Rows are points. The last column is the point's height on a tilted bowl or saddle (a function of degree 2), plus a little noise. Along how many of its main directions does it bend up, bend down or stay straight?

Points (15 x 4):
-0.22 +0.16 +0.13 -0.17

-0.44 +0.40 -0.09 -0.31

-0.03 +0.17 -0.68 -0.37

+0.51 +0.10 +0.17 -0.26

-0.27 +0.24 -0.04 -0.18

+0.38 -0.28 +0.24 -0.28

-0.17 +0.44 +0.26 -0.32

+0.21 +0.52 +0.01 -0.27

-0.10 +0.68 +0.10 -0.40

-0.14 +0.27 +0.01 -0.16

-0.02 +0.01 +0.38 -0.24

+0.13 -0.41 +0.32 -0.30

+0.26 -0.36 -0.10 -0.20

-0.02 -0.61 +0.66 -0.69

+0.67 +0.23 -0.34 -0.39
Directions: 0 up, 3 down, 0 straight

Points (24 x 5):
-0.65 +0.17 +0.20 -0.43 -0.38

+0.08 +0.52 +0.61 -0.30 -0.49

-0.19 +0.38 +0.00 -0.28 -0.23

-0.01 -0.52 +0.60 +0.22 -0.53

-0.24 -0.14 +0.29 -0.01 -0.22

-0.26 +0.19 -0.27 -0.67 -0.33

-0.63 -0.69 +0.20 -0.36 -0.52

-0.45 -0.20 -0.18 -0.30 -0.31

-0.04 -0.11 -0.01 +0.23 -0.18

+0.34 -0.23 -0.31 +0.21 -0.33

-0.24 +0.21 +0.19 -0.41 -0.22

-0.04 +0.42 +0.74 +0.35 -0.45

-0.15 +0.18 +0.37 -0.38 -0.25

+0.34 +0.26 -0.19 +0.07 -0.21

-0.42 -0.29 +0.04 -0.21 -0.28

+0.02 +0.24 +0.21 +0.48 -0.14

+0.04 +0.28 +0.00 +0.23 -0.13

-0.03 -0.41 -0.01 +0.10 -0.29

+0.46 +0.03 +0.47 +0.76 -0.45

-0.09 +0.46 -0.28 +0.16 -0.21

-0.35 +0.48 -0.18 -0.10 -0.29

+0.20 -0.25 -0.08 -0.49 -0.19

-0.04 +0.17 -0.15 +0.33 -0.15

+0.43 -0.38 +0.52 +0.18 -0.52
Directions: 0 up, 3 down, 1 straight

Points (42 x 7):
-0.17 -0.44 -0.43 -0.25 -0.41 -0.50 +0.14

+0.35 -0.69 +0.44 -0.13 +0.76 +0.02 -0.10

+0.25 +0.46 -0.17 +0.39 -0.52 -0.19 -0.20

-0.53 -0.43 +0.65 -0.36 +0.27 +0.35 -0.89

+0.47 +0.05 +0.08 -0.25 +0.04 +0.43 +0.22

+0.05 -0.72 +0.61 +0.10 +0.16 -0.45 +0.06

-0.01 +0.02 -0.68 -0.19 +0.02 +0.13 +0.16

+0.08 +0.31 -0.12 -0.02 -0.03 -0.58 +0.17

-0.05 +0.22 +0.27 +0.03 +0.68 -0.55 +0.83

+0.09 +0.19 +0.62 +0.24 -0.13 +0.13 +0.24

-0.10 +0.04 -0.16 -0.53 -0.26 -0.41 -0.02

-0.60 -0.10 +0.25 -0.27 -0.13 +0.02 -0.63

+0.36 -0.01 +0.14 +0.35 +0.56 +0.09 +0.13

+0.00 -0.02 -0.60 -0.82 -0.11 -0.67 +0.16

-0.09 +0.09 +0.07 +0.07 -0.41 -0.06 +0.01

+0.11 +0.27 -0.05 -0.09 -0.31 -0.52 +0.08

-0.23 +0.14 -0.12 -0.18 -0.61 +0.18 -0.03

-0.56 -0.15 -0.16 -0.26 +0.53 -0.32 +0.11

+0.25 +0.16 +0.71 +0.18 +0.43 +0.09 +0.64

+0.34 +0.03 -0.21 +0.01 +0.04 +0.02 -0.17

-0.11 -0.06 +0.11 -0.22 +0.09 +0.30 -0.07

-0.18 +0.20 +0.15 -0.08 -0.19 -0.02 -0.17

+0.30 +0.37 +0.78 +0.62 -0.28 -0.14 +0.61

-0.02 +0.13 +0.26 -0.52 -0.53 +0.34 +0.02

+0.21 -0.01 -0.04 +0.18 -0.12 -0.37 +0.09

+0.28 +0.06 -0.19 +0.76 +0.49 +0.22 -0.02

-0.03 -0.23 +0.34 +0.09 +0.52 -0.42 +0.34

-0.46 -0.04 -0.10 +0.03 +0.25 -0.03 -0.10

-0.23 -0.49 +0.32 +0.19 +0.02 -0.09 -0.31

+0.15 +0.18 +0.25 -0.25 -0.54 -0.55 +0.32

+0.29 +0.46 +0.74 +0.54 -0.03 -0.31 +0.57

+0.68 +0.44 -0.60 -0.11 +0.38 -0.26 -0.58

-0.24 +0.42 -0.32 -0.20 +0.14 +0.28 +0.03

+0.07 +0.35 +0.60 +0.35 +0.22 -0.32 +0.44

+0.40 -0.17 +0.48 +0.23 -0.09 +0.17 +0.34

-0.08 +0.49 -0.26 +0.41 +0.45 +0.29 +0.17

+0.28 -0.28 +0.38 +0.08 +0.03 -0.06 +0.15

+0.43 +0.15 +0.06 -0.10 +0.17 +0.12 +0.04

-0.19 +0.25 +0.35 -0.48 -0.12 -0.37 -0.01

-0.01 +0.04 +0.27 -0.31 -0.06 -0.25 +0.09

+0.10 +0.08 +0.30 +0.07 -0.25 -0.53 +0.43

-0.07 -0.29 -0.43 +0.27 +0.38 +0.10 -0.01
Directions: 3 up, 2 down, 1 straight

Points (46 x 7):
+0.05 +0.09 -0.33 -0.09 +0.04 +0.12 +0.11

+0.25 -0.38 -0.38 +0.19 -0.38 -0.23 -0.03

+0.45 +0.09 -0.52 -0.08 -0.41 -0.04 -0.06

+0.01 +0.41 +0.00 +0.02 +0.20 +0.08 +0.08

-0.14 +0.37 -0.37 +0.16 -0.29 +0.43 -0.12

-0.28 +0.37 -0.73 +0.29 -0.23 +0.67 -0.25

+0.35 +0.03 +0.27 +0.38 -0.31 +0.14 -0.14

+0.09 -0.03 -0.23 +0.15 +0.12 +0.23 +0.07

+0.15 -0.21 +0.33 -0.29 +0.16 -0.48 +0.04

-0.66 +0.10 -0.59 +0.60 -0.09 +0.50 -0.43

-0.03 +0.40 +0.31 +0.23 +0.16 +0.22 -0.03

-0.20 +0.17 +0.19 +0.45 +0.06 -0.16 -0.11

-0.41 -0.48 +0.09 -0.21 -0.24 -0.07 -0.19

+0.09 -0.23 -0.16 +0.69 +0.10 -0.36 -0.38

+0.25 +0.06 +0.18 +0.07 -0.60 -0.03 -0.16

-0.08 +0.04 +1.05 +0.61 +0.44 +0.01 -0.49

+0.07 +0.04 +0.05 +0.30 -0.03 -0.09 +0.08

+0.17 -0.03 +0.55 -0.03 +0.53 +0.11 +0.01

-0.30 -0.20 +0.01 -0.60 +0.41 +0.08 -0.32

-0.09 +0.21 +0.13 +0.38 -0.20 -0.37 -0.14

+0.20 -0.32 -0.01 -0.35 +0.06 -0.16 -0.03

-0.04 +0.24 -0.23 +0.06 -0.56 +0.30 -0.15

+0.00 -0.08 -0.36 +0.31 +0.13 -0.91 -0.58

-0.63 +0.03 +0.31 +0.23 +0.13 +0.15 -0.27

-0.53 -0.59 +0.12 +0.49 +0.37 +0.66 -0.91

-0.49 +0.51 -0.05 +0.45 +0.53 +0.54 -0.67

-0.04 -0.21 +0.64 +0.07 +0.03 -0.31 +0.04

+0.40 +0.34 +0.20 +0.30 +0.31 -0.35 -0.10

+0.41 +0.44 -0.49 -0.23 -0.03 +0.88 -0.69

+0.10 -0.51 -0.08 +0.16 +0.30 -0.35 -0.23

-0.40 -0.17 +0.15 +0.22 -0.03 -0.07 -0.05

-0.72 -0.84 -0.18 +0.16 -0.21 -0.83 -1.05

-0.01 -0.13 -0.14 -0.13 -0.07 -0.28 +0.10

-0.09 -0.23 +0.09 -0.29 -0.34 -0.09 -0.05

+0.05 -0.89 +0.48 -0.09 +0.04 +0.03 -0.44

-0.44 -0.04 -0.59 +0.19 +0.33 +0.65 -0.39

-0.69 -0.41 -0.17 +0.00 -0.32 -0.15 -0.31

+0.42 +0.35 -0.22 +0.36 -0.12 +0.16 -0.10

+0.38 +0.28 +0.26 -0.12 +0.07 +0.19 +0.04

-0.01 +0.03 +0.00 -0.49 +0.38 -0.13 -0.05

-0.30 -0.08 +0.24 -0.08 +0.27 -0.51 -0.05

+0.35 -0.05 +0.03 -0.30 -0.05 -0.17 +0.05

-0.11 -0.46 -0.01 -0.18 +0.45 -0.52 -0.31

-0.07 -0.31 -0.11 -0.05 -0.58 -0.67 -0.34

-0.33 +0.37 +0.13 +0.35 +0.02 +0.18 -0.17

+0.12 +0.19 -0.12 -0.10 -0.06 +0.12 +0.12
Directions: 0 up, 5 down, 1 straight

Points (73 x 9):
+0.06 +0.10 +0.02 +0.46 +0.20 -0.12 +0.06 +0.18 -0.10

-0.05 -0.30 -0.84 -0.01 +0.26 +0.37 -0.28 -0.44 -0.14

-0.71 -0.50 -0.04 +0.84 +0.33 +0.32 +0.03 +0.27 +0.37

+0.13 +0.32 -0.66 -0.22 +0.38 +0.54 -0.12 -0.34 -0.29

-0.02 +0.22 -0.11 -0.17 -0.04 -0.58 -0.05 +0.09 -0.02

-0.04 -0.21 -0.25 -0.12 -0.49 +0.04 -0.33 +0.25 +0.10

+0.18 -0.71 -0.06 +0.02 +0.34 +0.00 -0.13 +0.37 +0.50

+0.53 +0.46 -0.28 -0.18 -0.12 +0.14 -0.52 -0.15 -0.18

+0.97 +0.11 -0.28 +0.10 -0.77 +0.03 -0.38 +0.68 +0.17

+0.04 -0.12 +0.23 -0.41 -1.02 +0.15 -0.73 -0.19 -0.63

+0.21 -0.58 -0.51 +0.35 -0.48 +0.31 -0.07 -0.49 -0.41

+0.14 +0.29 -0.18 +0.30 +0.23 +0.11 -0.11 -0.35 -0.08

+0.53 +0.10 +0.19 -0.07 +0.59 +0.35 -0.30 +0.21 +0.15

+0.03 -0.06 +0.40 -0.43 -0.33 +0.35 +0.27 -0.44 -0.66

-0.25 +0.15 +0.31 -0.42 -0.03 +0.23 -0.02 +0.20 -0.32

+0.06 +0.42 +0.27 +0.12 +0.48 +0.29 -0.35 +0.44 +0.05

-0.41 +0.06 +0.39 +0.05 -0.33 +0.03 -0.17 +0.12 -0.14

-0.20 -0.06 -0.43 +0.31 -0.12 +0.15 -0.16 -0.25 -0.09

+0.41 -0.08 -0.02 -0.15 +0.26 -0.35 +0.03 -0.01 -0.04

-0.15 -0.22 +0.06 +0.05 -0.40 +0.56 +0.10 +0.32 +0.18

-0.45 -0.14 -0.44 -0.09 -0.49 -0.09 +0.67 +0.04 +0.15

-0.25 +0.49 +0.18 +0.24 -0.08 +0.10 +0.18 +0.16 -0.11

+0.28 +0.23 +0.24 -0.38 -0.17 -0.63 +0.11 -0.10 -0.29

-0.16 -0.10 -0.48 -0.05 +0.14 +0.40 +0.31 +0.44 +0.33

+0.30 -0.21 +0.51 +0.05 +0.20 +0.17 +0.20 -0.47 -0.39

+0.25 +0.07 -0.40 -0.13 +0.12 -0.68 +0.24 -0.10 +0.21

-0.13 -0.27 +0.87 +0.52 +0.30 -0.05 -0.18 +0.19 -0.18

-0.31 +0.26 -0.02 -0.57 -0.09 +0.11 +0.66 -0.14 -0.46

+0.19 +0.08 -0.11 +0.53 +0.01 -0.07 +0.46 -0.09 -0.18

+0.11 +0.24 -0.08 +0.72 -0.04 -0.31 +0.41 +0.13 -0.27

-0.43 -0.40 -0.58 +0.07 -0.01 +0.25 -0.11 +0.74 +0.75

+0.04 +0.39 -0.27 +0.51 +0.15 +0.23 -0.02 +0.42 -0.21

+0.20 +0.03 -0.18 -0.40 -0.25 -0.07 +1.00 -0.26 -0.01

-0.30 -0.19 +0.06 +0.09 -0.26 -0.03 -0.74 +0.10 +0.22

-0.18 -0.52 -0.14 -0.28 +0.07 -0.15 -0.20 -0.50 -0.03

+0.42 -0.16 -0.38 +0.23 -0.17 +0.34 -0.25 +0.13 +0.11

+0.00 -0.39 -0.20 +0.15 +0.02 -0.29 +0.47 +0.14 +0.25

+0.40 +0.50 -0.03 +0.02 +0.27 +0.35 +0.18 -0.25 -0.02

+0.42 -0.30 +0.47 -0.68 -0.41 +0.00 -0.18 +0.36 -0.70

-0.24 -0.06 -0.07 -0.67 +0.10 +0.70 -0.28 +0.04 -0.14

+0.74 -0.24 -0.27 -0.03 +0.96 +0.07 +0.23 -0.11 +0.00

-0.21 -0.05 +0.36 -0.07 -0.62 -0.18 +0.16 -0.20 -0.30

+0.31 +0.19 +0.30 +0.26 +0.12 +0.13 -0.36 -0.02 -0.07

+0.17 -0.26 -0.46 +0.04 -0.42 +0.16 +0.07 +0.52 +0.42

+0.27 -0.06 +0.33 +0.05 -0.33 +0.08 +0.10 +0.07 -0.23

+0.21 +0.13 -0.11 -0.64 -0.08 -0.60 -0.40 -0.08 -0.36

-0.68 +0.47 +0.21 +0.24 +0.25 -0.22 +0.26 +0.76 -0.30

-0.20 -0.64 +0.02 +0.07 -0.02 +0.27 +0.23 +0.77 +0.61

-0.34 -0.13 -0.01 +0.53 +0.08 +0.25 +0.26 -0.60 -0.17

-0.15 -0.67 -0.13 -0.21 +0.31 +0.08 -0.05 +0.29 +0.61

+0.73 -0.32 -0.26 +0.14 -0.27 -0.28 +0.06 -0.01 -0.07

-0.14 +0.31 -0.33 -0.23 -0.33 -0.03 -0.13 +0.11 -0.24

-0.16 +0.37 -0.68 -0.43 +0.51 +0.07 -0.26 +0.22 -0.15

-0.68 -0.51 -0.55 +0.15 -0.08 -0.73 -0.28 +0.56 +1.10

+0.67 -0.14 -0.25 +0.10 +0.04 +0.61 -0.05 -0.07 +0.11

-0.03 +0.17 +0.01 -0.31 -0.04 -0.07 -0.15 +0.08 -0.20

+0.01 -0.30 +0.58 -0.23 +0.36 +0.02 +0.23 -0.27 -0.30

+0.18 +0.24 +0.38 -0.35 +0.00 +0.13 +0.10 +0.24 -0.33

+0.19 -0.13 +0.61 +0.23 +0.25 +0.05 +0.03 -0.26 -0.22

-0.46 +0.14 +0.43 -0.33 +0.05 +0.07 -0.17 -0.34 -0.20

+0.70 -0.07 +0.18 -0.16 -0.13 +0.22 +0.48 -0.19 -0.20

+0.14 +0.33 +0.23 -0.57 +0.03 -0.25 +0.11 +0.25 -0.48

-0.37 -0.18 -0.45 -0.62 -0.07 -0.21 -0.09 +0.59 +0.22

-0.03 -0.28 -0.43 -0.25 +0.43 -0.11 +0.07 +0.36 +0.48

+0.27 +0.14 +0.22 -0.10 -0.29 -0.16 +0.73 -0.10 -0.03

-0.11 -0.63 +0.16 +0.07 -0.05 -0.19 -0.35 +0.38 +0.34

+0.49 +0.21 +0.20 -0.03 +0.03 +0.24 -0.06 -0.25 -0.16

-0.05 +0.10 +0.09 -0.47 +0.49 -0.50 +0.32 +0.01 +0.00

-0.43 -0.06 +0.43 -0.79 +0.01 -0.16 +0.23 +0.42 -0.66

+0.34 +0.74 +0.42 -0.03 -0.31 +0.29 -0.32 -0.10 -0.12

-0.18 +0.22 -0.23 +0.04 +0.21 +0.45 +0.37 +0.29 +0.07

-0.05 +0.65 -0.16 +0.22 -0.19 -0.26 -0.30 -0.38 -0.10

-0.04 +0.38 -0.14 -0.48 +0.39 -0.07 +0.11 +0.32 -0.21
Directions: 3 up, 3 down, 2 straight
